Each point is reached from the start by the listed moves, each made once or not at all, plus a little noise. Say if it took an odd or an even number of moves. Then give how often each move was made.

Moves:
(1): [+0.48, -2.23, -0.39, -1.85, +0.40]
(2): [+1.55, +1.90, -2.85, -1.67, -1.75]
Start: [+0.43, -1.17, +0.49, -1.95, +0.11]
Points:
[+1.07, -3.44, -0.11, -3.67, +0.58] -> odd (1, 0)
[+0.43, -1.53, +0.58, -1.96, +0.17] -> even (0, 0)
[+2.27, -1.21, -2.81, -5.38, -1.18] -> even (1, 1)

Moves:
(1): [-0.34, +0.63, -0.24, -0.18, +1.21, -0.21, -0.92, +2.20]
(2): [-0.46, +2.39, +2.14, +0.61, -0.33, -0.32, -1.85, -2.26]
(3): [+2.25, +0.69, +1.66, +0.14, +0.42, -1.33, +2.47, -0.86]
(4): [+1.38, -0.31, -0.50, +0.53, -0.60, -0.86, -0.39, +0.04]
(5): [-1.53, +1.57, -0.79, +1.33, +0.06, -1.89, +0.49, -0.29]
(6): [+0.87, -0.41, -0.77, +1.30, +0.91, +0.98, -0.05, -1.50]
(7): [+1.64, +0.76, -0.12, +1.18, -1.82, +2.91, +1.24, +1.87]
(8): [-2.25, -0.57, +1.37, +2.15, -0.07, -0.02, -0.42, +1.33]
Start: [-1.49, -0.18, +0.52, -0.51, -1.10, -0.84, +0.73, +2.35]
Points:
[-1.56, +0.81, -0.82, +1.60, -1.57, -3.53, +0.80, +2.54] -> even (0, 0, 0, 1, 1, 0, 0, 0)
[+1.37, +3.30, +3.74, +0.41, -0.61, -3.88, -0.13, +1.27] -> even (1, 1, 1, 1, 0, 0, 0, 0)
[-5.68, +3.28, +3.28, +3.67, -1.37, -2.95, -1.01, +1.00] -> odd (0, 1, 0, 0, 1, 0, 0, 1)
[-1.51, +1.74, +2.65, +4.71, -2.47, -1.09, +4.57, +4.35] -> even (0, 0, 1, 0, 1, 0, 1, 1)
[+0.00, +3.12, +5.66, +3.61, -2.97, +0.85, +2.32, +2.22] -> even (0, 1, 1, 0, 0, 0, 1, 1)

Moves:
(1): [-0.46, +0.98, +2.43, +0.85, -1.07, -2.95, +1.04, -1.50, +1.09, -2.98, +2.18, -2.47, -2.56, -1.74]
(2): [+3.72, +1.22, -0.10, -0.15, -1.48, -0.12, -1.15, +0.28, +0.52, +0.02, -1.26, +1.27, +0.20, +2.97]
(3): [-1.04, -1.61, +1.68, -0.26, +0.86, +0.74, -1.72, +1.30, +1.04, -1.15, -1.10, +0.06, -0.69, -0.20]
(4): [-0.11, +0.06, -1.02, +2.27, +1.02, -0.42, -0.04, -0.69, -2.35, -0.47, -0.61, +0.06, +0.23, +1.19]
(5): [-0.59, +1.49, -1.59, +0.22, -0.75, -0.03, -3.29, +2.03, -0.59, +0.60, +1.93, +0.00, -0.06, -1.78]
(6): [-1.96, +1.47, -0.17, -1.77, -0.05, -0.07, +0.53, +0.87, -0.89, -0.39, +0.75, +1.16, -0.86, +1.96]
(7): [-0.85, +0.79, +1.57, +0.78, +1.93, -3.51, +0.36, +1.41, +2.14, +0.58, -0.01, -0.52, +2.83, +1.04]
(8): [+0.12, -1.68, +0.82, -0.32, +0.70, +0.63, -0.53, +0.75, -0.72, -0.15, +1.23, -1.37, -0.68, +1.04]
(9): [-2.88, +0.05, +2.18, -1.21, -2.95, -1.29, -0.52, -1.74, -1.01, +1.02, +1.11, -2.63, -0.54, -0.77]
(10): [+0.87, -0.05, +0.18, -0.44, +1.07, -0.83, -0.62, -1.26, +0.29, +1.27, +2.09, -0.01, -0.24, -0.66]
(11): [-0.19, -1.89, -1.65, -1.31, -0.03, -1.40, +0.07, +0.82, -0.12, -1.55, +0.13, +0.73, +1.79, +0.27]
(12): [+1.97, -1.09, +0.84, +0.74, -0.52, +1.78, +1.19, +0.55, -1.46, +1.30, +0.00, +4.46, +2.68, +0.20]
(13): [+0.58, +0.42, -1.32, +1.20, +0.44, +2.62, -0.02, -0.79, +0.81, -1.35, -0.38, +0.92, +2.96, +0.52]
(14): [-0.28, -0.91, -1.41, +1.23, -1.28, +0.18, -0.09, +0.27, +1.50, -0.17, +0.97, +0.12, -0.47, +1.27]
Start: [+1.16, -1.95, +2.85, +1.23, -0.89, +0.97, -0.22, +2.43, +1.72, -0.65, -0.61, -0.19, -1.23, -0.13]
Points:
[+0.12, -6.55, +0.16, +2.65, +0.64, -0.09, -6.49, +5.68, +0.50, -2.39, +4.16, -0.68, -1.20, +1.19] -> odd (0, 0, 1, 1, 1, 0, 0, 1, 0, 1, 1, 0, 0, 1)
[+0.52, -1.15, +2.41, +3.13, -3.41, +3.35, -1.39, +4.31, +1.47, -3.89, +6.08, +2.92, -0.12, +1.09] -> odd (1, 0, 0, 0, 1, 1, 0, 1, 0, 0, 0, 1, 1, 1)
[-2.07, -4.64, +6.39, +2.07, -0.13, -0.76, -3.48, +2.81, +5.61, -0.52, +3.24, -3.52, +1.90, +2.11] -> odd (0, 0, 1, 0, 0, 0, 1, 1, 1, 1, 0, 0, 1, 1)
[+2.93, -2.65, +3.91, +3.72, -5.11, +1.01, -6.63, +3.34, -0.34, +1.88, +2.41, +3.06, -0.26, +2.27] -> even (0, 1, 1, 1, 1, 0, 0, 0, 1, 1, 0, 1, 0, 1)
[+1.79, -0.32, +1.66, +3.20, -3.71, +1.97, -5.76, +2.30, -1.02, -0.67, +1.33, -1.93, +0.95, +3.12] -> even (0, 1, 0, 1, 1, 0, 0, 1, 1, 0, 0, 0, 1, 0)

Moves:
(1): [+0.13, +1.07, +0.16, -0.42, -0.31, +0.12, +0.10, +0.29, +1.69, -0.54, -0.97, +0.55, +1.49, +1.51, +0.14, +0.58, +0.28, -0.35, +0.38, -1.02, +0.69, +0.16, +1.07, -0.66, +0.04]
(2): [-0.48, -0.70, -0.22, -0.34, -1.62, -1.20, +1.61, +0.74, -0.49, +0.92, -0.17, -0.50, +0.71, -1.34, -0.74, +0.52, -0.44, -1.23, +0.07, +0.16, -1.30, +1.36, +0.30, -0.02, +0.09]
(3): [-0.85, +1.26, +1.70, -0.16, -0.43, +0.65, -1.09, +0.44, +0.09, -0.29, -0.28, -0.67, -1.52, +0.90, +0.43, -0.91, -0.30, +0.65, +0.04, +1.30, -0.17, -1.04, +1.15, -0.07, -0.49]
(4): [+0.05, -0.43, -0.67, +1.32, -0.80, -0.36, -0.43, -0.15, +0.55, +0.02, +1.36, +0.48, +0.22, +0.52, +0.04, -0.17, -0.90, +0.43, +0.31, -0.18, -0.63, +0.85, +0.88, +0.49, -0.54]
(5): [+0.42, -0.22, +0.11, -0.76, -1.47, +0.30, -0.49, -0.27, -0.50, +1.34, +0.09, -1.30, -0.42, -0.14, +0.36, -0.46, -0.19, +0.56, +0.13, +0.36, +0.01, -0.16, -0.17, +0.05, -0.36]
(6): [-0.93, -0.55, -0.02, -0.04, -0.27, +1.61, -1.46, -0.55, +0.93, -0.06, +0.33, -0.36, -1.24, -0.40, -0.34, +0.38, -0.99, +0.31, +0.57, -0.44, -0.29, +1.75, -0.62, -0.51, -1.05]
(7): [-1.13, +0.86, -0.25, -1.52, -1.01, +0.55, -0.65, +0.64, -0.25, +0.68, +0.88, -1.18, +0.63, -0.99, -1.34, +0.43, -0.72, +0.58, -0.94, -0.19, +0.23, +0.23, -1.86, +1.38, -0.15]
(8): [+1.17, -0.01, +0.36, -0.58, -1.18, +0.09, +0.83, +1.01, +1.00, -0.05, -0.15, -1.42, -0.06, -0.59, -0.94, -0.49, -1.78, +0.73, +0.11, -0.05, -0.26, -0.27, -1.40, -0.20, -0.88]
(9): [-0.71, -0.18, -0.69, +0.14, -0.99, +0.06, +1.38, -1.04, -0.28, +0.94, -0.37, +0.41, -0.10, -0.68, +1.60, -2.03, +0.08, -1.85, +0.29, -0.50, -0.44, +0.80, -0.37, +0.04, +0.13]
(10): [+0.36, -0.34, +0.27, +0.71, -0.88, -0.31, +0.35, -0.09, -0.33, -0.01, -1.41, -0.77, +0.91, +0.05, -0.86, -0.69, +0.04, +0.02, -0.56, -0.64, +0.09, -0.26, +0.13, +0.48, -0.11]
(11): [+0.43, -0.43, -1.89, -1.45, -1.15, -0.27, -0.52, +1.37, +0.25, -1.00, +0.88, +0.27, -0.12, -0.86, -0.63, +0.31, +0.11, -0.79, +0.07, -0.65, +0.15, -0.26, +0.52, -0.35, -0.95]
(12): [+0.31, +1.08, -0.69, -1.21, -0.06, -0.89, +0.06, -1.38, +0.74, -0.86, -0.10, +0.20, -0.57, -0.38, +1.30, +1.28, -0.49, +0.41, +0.49, +0.04, +0.56, -0.33, +1.23, -0.26, -3.07]
(13): [+0.50, -0.33, +1.16, +0.42, -2.06, -1.53, +3.44, -0.91, -0.73, +0.08, -0.90, -1.73, +0.68, +0.50, -0.86, +0.29, +1.17, -1.87, -0.86, +0.06, +0.07, -0.45, -2.23, +0.59, +1.81]
(14): [-0.22, -0.06, +0.39, +1.14, -0.03, +0.14, -0.45, -0.71, +1.21, -0.91, -0.64, +0.68, +2.18, +0.00, +0.10, +0.81, -0.42, -0.87, +1.43, -0.59, -0.80, -1.60, +0.73, +0.67, -0.21]
(15): [+0.15, -0.72, +1.87, +0.71, +0.59, -0.63, +0.01, -1.47, +0.22, +0.94, +0.03, -1.19, +1.13, +1.06, -0.39, -0.80, +1.13, -0.37, -1.26, -1.20, -1.78, +0.17, -0.14, +0.32, +1.35]
(16): [-0.30, +0.63, -0.13, +0.01, +0.12, -0.93, +0.31, +0.29, -1.82, +1.07, -0.23, -0.91, -1.55, +1.06, +1.20, -0.12, -1.14, -1.52, +0.33, -0.01, +0.99, -0.66, +0.01, +0.30, +1.24]
(17): [+0.13, +0.45, -0.68, +0.09, +0.70, -1.88, +1.01, +0.61, -0.01, -1.09, +1.41, +0.13, +1.08, -0.10, +0.01, -0.58, +1.15, +0.45, +1.42, -0.09, +0.85, -0.02, +1.52, -0.65, +0.95]
(18): [+0.01, +0.20, +0.34, -0.01, +0.01, -0.87, +0.37, +1.60, -0.06, -1.70, +1.50, -0.46, +0.99, -0.30, +1.65, -0.03, -0.22, +0.58, -0.27, +0.21, +1.61, -0.04, +2.09, +1.08, +0.73]
(19): [-1.18, -0.28, -1.25, -1.04, +0.11, -1.54, +1.22, +1.58, -0.41, +0.89, +1.50, +0.10, -2.36, -0.67, +1.84, -1.40, +0.11, +2.36, +0.94, +0.05, +1.23, +0.36, +1.09, +0.72, +1.09]
(20): [-0.09, -0.59, +1.16, -0.47, -2.34, +0.75, +0.34, -0.39, -1.21, +0.18, +0.77, +0.88, -0.43, -0.34, -1.68, -0.28, -1.19, +0.79, -0.01, -1.90, -1.70, +1.50, -1.67, -0.43, -1.60]
(21): [-0.35, -0.98, -0.11, +0.99, -1.23, -0.49, -1.38, -0.10, +0.47, -0.24, -0.98, +0.98, +0.80, -1.17, +0.84, +0.23, -1.34, -1.16, +0.36, +0.10, -0.30, -0.17, -0.17, -1.57, -0.01]
(22): [+1.03, +0.69, -0.91, -0.72, -0.09, +0.04, -0.44, -0.39, +0.97, -2.17, -0.29, +0.92, +1.54, -0.45, -1.46, +0.69, -0.40, +0.03, +0.10, +0.21, -1.52, +0.24, +1.25, +0.22, +1.38]
(23): [+0.30, +0.53, -0.20, -0.43, -0.49, -0.31, -0.66, +1.01, +0.38, -0.33, -0.56, +0.53, +0.68, -0.98, -0.56, -0.01, +0.72, +0.13, +0.54, -0.59, -0.20, +0.41, -0.80, +0.76, -0.38]
(24): [-0.36, -0.44, -1.39, -0.64, +0.20, +0.10, +0.27, +1.35, -1.06, -1.10, -0.13, +0.48, +0.15, -0.75, +1.39, +0.29, +1.03, +0.04, +0.25, -0.28, -0.98, +0.52, -1.09, -0.64, -0.36]
Start: [-0.65, -1.10, -0.84, +0.35, -0.31, +0.42, +0.01, -0.71, +1.79, +0.68, +1.07, +2.96, +2.29, -0.71, -0.21, +1.18, +0.12, +1.36, -1.50, -0.11, +1.90, -0.43, -0.12, +3.59, -1.20]
Points:
[-1.37, +0.15, -1.77, -1.05, -7.76, -3.19, +3.67, -3.70, +5.32, -1.36, -2.16, +3.07, +9.49, -3.84, -0.72, +4.24, -2.26, -4.84, -0.01, -1.85, -0.69, +0.09, -0.03, +3.90, -1.17] -> odd (1, 1, 0, 0, 0, 0, 1, 0, 1, 0, 0, 1, 1, 1, 0, 0, 0, 0, 0, 0, 1, 1, 0, 0)
[+0.00, -3.53, -1.40, +2.24, -7.67, -4.97, +4.88, +2.41, +2.27, -2.21, +2.35, +0.01, +8.63, -3.83, +1.88, +1.56, -1.68, -1.00, +1.75, -0.14, -0.06, -0.49, +0.33, +3.48, -0.21] -> even (0, 1, 0, 1, 1, 0, 0, 1, 0, 0, 0, 0, 1, 1, 0, 0, 1, 1, 0, 0, 1, 0, 0, 1)
[-0.01, -2.40, -2.22, -1.85, -6.49, -4.04, +3.06, +3.22, +3.11, -3.09, +0.39, -0.48, +4.66, -1.52, +1.28, +0.54, -2.08, -0.44, -1.05, -3.71, +1.57, +0.68, +0.42, +3.04, +3.24] -> odd (1, 0, 0, 0, 0, 1, 0, 1, 0, 1, 1, 0, 1, 0, 1, 1, 0, 1, 1, 0, 1, 1, 0, 1)
[-1.78, +0.38, -5.56, -3.90, -3.94, -5.11, +2.95, +3.98, -1.08, -2.58, +3.65, +0.52, +4.35, -4.04, +1.91, +2.67, -0.39, +0.00, -0.46, -1.35, +4.15, +0.11, +2.90, +4.94, -2.60] -> odd (0, 1, 0, 0, 0, 0, 1, 0, 0, 1, 1, 1, 0, 0, 0, 1, 1, 1, 0, 0, 0, 0, 0, 1)
[-1.65, +0.42, -2.17, +0.21, -4.88, -4.14, -1.59, -0.07, +4.11, -3.14, -0.99, +2.92, +6.05, -1.09, +0.62, +1.92, -1.67, -0.88, +1.72, -2.93, -2.22, +2.59, +4.62, +1.89, -1.99] -> even (1, 1, 1, 1, 0, 1, 0, 0, 0, 1, 0, 1, 0, 0, 1, 1, 1, 0, 0, 0, 1, 1, 1, 1)
